Each wall is flat, endless, passes through zero and stands at right angles to its row. A trip goes straight from one point to another. List the walls that it crosses, first one first.

Walls:
(1): [10  5]
(2): [ 27 -36]
(3): [ -2 -29]
(4): [-2 52]
(5): [-21  11]
(6): [-64   4]
(7): [ 3 32]
(8): [67 40]
(9): [-42  32]
Trips:
[ 26 -22] to [-19 -12] -> 8, 1, 6, 5, 9, 2
[-29 -47] to [-65   9] -> 9, 2, 4, 3, 7
[-29   6] to [-8 28] -> 8, 1
[ 47 -49] to [ 25 -19] -> none
[ 51 -69] to [ 14 -17] -> none

Walls:
(1): [-19  83 -14  35  14  37 -29 -28   8   0 -16]
(2): [ -1 -16  32 -50  34 -27 -14 -14  28  41   9]
(3): [ 48 -19  26  -6  10  20   2  14  31  31 -28]
(4): [ -3   9 -22   0  12 -43 -35  15  13  24   1]
(5): [  7   8   9  40   1 -43  -1 -19 -15  31  27]
(6): [-25   6  40 -14   2  71   5 -17 -41 -47   3]
Trips:
[  5  34  26  25 -32 -51 -29 -30 -35  22  33] to [-56  14 -24   7  55 -14 -72   2  10  -6 -17] -> 5
[  0  27  -6  71 -95  19  31 -11  19  47 -53] to [ 83  28   9 -59  -7 -24  48 -48 -27   2 -26] -> 1, 2
[  6   2 -31 -35 -36 -44  -3 -38   7 -11  22] to [ -6 -29 -22  16   1 -10   8   9   3 -12 -15] -> 2, 5
[-10 -12   9 -30  -1 -12  19  12  -1 -15  -1] to [-10 -16   4  17 -18  -8  11 -29  23  10  20] -> 6, 5
[ 23 -37 -13 -14 -61 -28  27   1  38 -20  26] to [ -5  18  51 -24  35   7 -28   2  -1 -79 -19] -> 3, 6, 2, 1
